Every row gives one point. Each copy is the shape, with its points in the same order, turned, moved and blurred by noise. Some copies are also mirrored. Which?

Shape (8 x 2)
[[-5.5 -2.4]
 [-2.8  0.6]
 [ 5.5  1.1]
 [-2.5 -1.5]
 [ 1.4 -3.8]
 [ 1.4 -3.9]
 [-3.9  5.3]
 [ 0.8 -4.5]]
Copy 1 (8 x 2)
[[ 5.0  3.5]
 [ 0.5  3.2]
 [-5.3 -3.7]
 [ 2.2  1.3]
 [ 1.2 -2.8]
 [ 1.8 -3.3]
 [-2.7  7.5]
 [ 2.3 -2.6]]
Copy 1 is: mirrored
Copy 2 (8 x 2)
[[-3.8 -1.2]
 [-0.2  0.5]
 [ 7.2 -2.2]
 [-1.0 -1.9]
 [ 2.3 -5.4]
 [ 1.7 -5.3]
 [ 0.0  5.4]
 [ 1.1 -5.7]]
Copy 2 is: only turned
Copy 3 (8 x 2)
[[-5.1 -6.2]
 [-4.0 -2.2]
 [ 4.0  0.4]
 [-2.4 -4.2]
 [ 1.9 -5.0]
 [ 1.7 -5.0]
 [-5.6  2.2]
 [ 1.3 -5.8]]
Copy 3 is: only turned

Shape (6 x 3)
[[-0.7  1.3 -3.9]
 [ 3.4 -4.1  6.5]
 [ 1.4 -2.4 -2.3]
 [ 1.1  5.3  6.3]
 [-1.0 -3.1  1.1]
 [-5.3 -1.0 -0.8]]
Copy 1 (6 x 3)
[[ 2.5 -2.3 -0.7]
 [-3.1  1.9  7.3]
 [-1.4 -3.3  1.5]
 [ 2.0  7.9  3.1]
 [ 0.1 -1.5  5.1]
 [ 5.3 -2.6  4.9]]
Copy 1 is: mirrored
Copy 2 (6 x 3)
[[ 2.0  3.7 -1.8]
 [-8.8 -2.4 -0.2]
 [-1.1  0.2 -3.3]
 [-6.9  6.0  4.7]
 [-2.1 -1.4  0.4]
 [ 2.2 -0.1  2.7]]
Copy 2 is: mirrored
Copy 3 (6 x 3)
[[ 1.4  3.1 -2.0]
 [-4.7 -5.5  3.3]
 [-1.1 -0.6 -4.0]
 [-1.2  2.7  9.1]
 [ 0.0 -3.7  0.2]
 [ 5.1 -0.9 -1.3]]
Copy 3 is: mirrored

Shape (9 x 4)
[[ 3.9 -2.9 -1.8 -1.9]
 [-4.5  3.7  0.4  3.4]
 [ 1.9  7.0  2.3  1.1]
 [-5.4 -1.7 -6.6 -2.9]
 [ 0.6 -3.7 -0.4  2.7]
 [-6.0  2.0  0.0  5.4]
 [ 3.9 -1.6  4.1 -3.2]
 [-2.8  2.5 -1.2 -1.2]
 [-4.5  5.0  2.9  5.7]]
Copy 1 (9 x 4)
[[-1.6  1.6 -2.5  3.3]
 [ 1.6 -2.2  6.5 -3.6]
 [ 4.3 -3.4 -1.1 -5.4]
 [-7.4  1.9  4.3 -1.4]
 [ 1.8  0.0  2.7  3.5]
 [ 2.5 -3.5  8.0 -1.5]
 [ 3.3  5.0 -3.2 -0.2]
 [-1.9  0.3  2.8 -2.7]
 [ 4.8 -4.6  6.4 -4.8]]
Copy 1 is: mirrored
Copy 2 (9 x 4)
[[ 4.1 -2.4 -2.3 -1.9]
 [-4.2  1.5  3.2  3.5]
 [-2.3 -2.0  7.0 -1.9]
 [ 4.2  5.9 -1.8  4.6]
 [-0.5 -2.9 -3.4  1.3]
 [-5.7  1.3  1.3  5.7]
 [ 0.1 -1.9 -1.6 -6.5]
 [ 0.0  2.9  2.3  1.0]
 [-7.5  0.2  4.2  3.3]]
Copy 2 is: only turned
Copy 3 (9 x 4)
[[-3.3 -4.2  0.1  3.0]
 [ 1.9  5.3  1.2 -2.5]
 [ 3.9  2.5 -4.9  0.6]
 [-4.9  4.3  6.3  3.8]
 [-2.5 -2.7  2.3 -2.4]
 [ 1.1  5.6  2.9 -4.8]
 [ 2.5 -5.5 -0.4  3.0]
 [ 0.6  3.6  1.6  1.8]
 [ 4.1  5.6  0.1 -5.1]]
Copy 3 is: mirrored
Copy 4 (9 x 4)
[[-0.8 -4.5  0.7 -0.2]
 [ 4.1  4.1 -4.7  1.0]
 [ 4.0  2.9  1.1  6.1]
 [ 1.3  0.4 -1.4 -8.2]
 [-0.1 -3.8 -4.3  0.1]
 [ 4.5  4.0 -7.4  0.0]
 [-4.3 -2.4  1.6  3.5]
 [ 1.9  2.4 -0.8 -1.1]
 [ 4.6  5.2 -5.5  3.7]]
Copy 4 is: only turned

Shape (13 x 8)
[[ 0.6 -1.6  2.0 -0.6 -3.5  1.8 -2.6  1.4]
 [ 2.6 -0.6  4.1  1.2  1.4 -2.4  6.5  5.8]
 [ 4.9  0.9  1.0  0.7  2.0 -1.7 12.5 -0.6]
 [ 2.2 -1.7 -5.5 -0.2 -6.9  0.1 -1.5 -1.9]
 [-2.4 -1.3  2.6  1.3  8.4 -3.7  7.8  1.7]
 [ 0.7  2.5 -0.6  3.6  0.3  2.9 -7.1 -2.2]
 [ 3.1 -5.0  4.6  1.3  0.9 -4.5  7.8 -0.9]
 [ 1.5 -2.1 -6.1  1.7 -4.4 -0.3 -6.2  0.9]
 [ 2.9 -0.1 -6.1 -1.2 -5.3  0.6 -3.7  1.7]
 [-0.3  2.7  0.3 -4.7  0.6 -2.0 -7.5 -1.5]
 [-0.3  1.3 -0.7 -0.4 -0.4  2.8 -2.4  1.7]
 [-1.0 -3.2  2.5 -3.3  5.3  3.9 -0.7  0.5]
 [-8.4  2.2  2.7 -0.9  1.0  2.3 -2.9 -0.8]]
Copy 1 (13 x 8)
[[ 0.4 -2.9 -3.9  0.1  0.6  1.9 -3.8 -2.5]
 [ 2.2  4.0 -1.6  2.8  3.6  1.2 -2.3  6.9]
 [ 0.4  7.3  6.1  6.1  2.7 -2.7 -1.9  4.3]
 [-2.9 -1.2 -0.9 -2.3  2.9 -3.3 -7.6 -6.8]
 [ 2.3  7.4  0.9 -0.1 -3.7 -2.3 -0.1  8.8]
 [-5.4 -4.8 -3.6 -3.3 -1.9  0.0  1.3 -2.7]
 [ 1.0  3.2  3.7  3.2 -0.8 -0.4 -7.7  7.0]
 [-4.7 -1.4 -4.8 -5.8  2.6 -1.7 -6.1 -5.1]
 [-2.4 -0.6 -3.3 -4.4  4.8 -0.9 -4.5 -6.9]
 [ 1.6 -4.3 -0.2 -7.8 -1.1  2.2  0.1 -3.6]
 [-0.5 -0.3 -3.8 -1.4  0.3  0.3 -0.1 -2.9]
 [ 1.7  3.1 -2.1 -0.2 -6.2  4.7 -1.2 -0.9]
 [ 4.4 -3.2 -5.5 -1.8 -6.2 -3.1  2.1 -1.8]]
Copy 1 is: mirrored
Copy 2 (13 x 8)
[[ -0.3   0.7   2.0   1.0   3.6   0.8   0.5  -2.4]
 [ -0.6  -5.1  -2.7  -0.2  -3.4   3.5  -5.1  -3.3]
 [ -2.1  -3.9  -4.8   1.1 -10.8   1.4  -1.4  -5.6]
 [  3.9   5.1   1.0   2.5   1.2  -4.7   1.4  -3.7]
 [ -3.7  -3.3  -1.7  -3.4  -8.9   3.3  -5.9   3.3]
 [ -3.3   1.3   0.2  -4.4   5.1  -4.7   3.9   0.6]
 [  1.8  -1.9  -0.8  -2.5  -7.3   5.5  -1.7  -4.4]
 [  3.9   4.3   2.7  -0.9   4.5  -7.5   0.3  -1.6]
 [  3.6   2.0   2.6   3.0   3.4  -6.8   0.0  -2.8]
 [ -0.3  -1.9   5.6   0.2   3.5  -2.8   4.9   4.4]
 [ -3.0   0.4   0.6   0.7   3.5  -2.2   0.0  -0.3]
 [ -7.3   0.8   5.4  -1.1  -0.7   1.9  -1.7   0.1]
 [ -5.3   3.4   0.2   0.9   2.8   1.4   1.5   6.8]]
Copy 2 is: mirrored
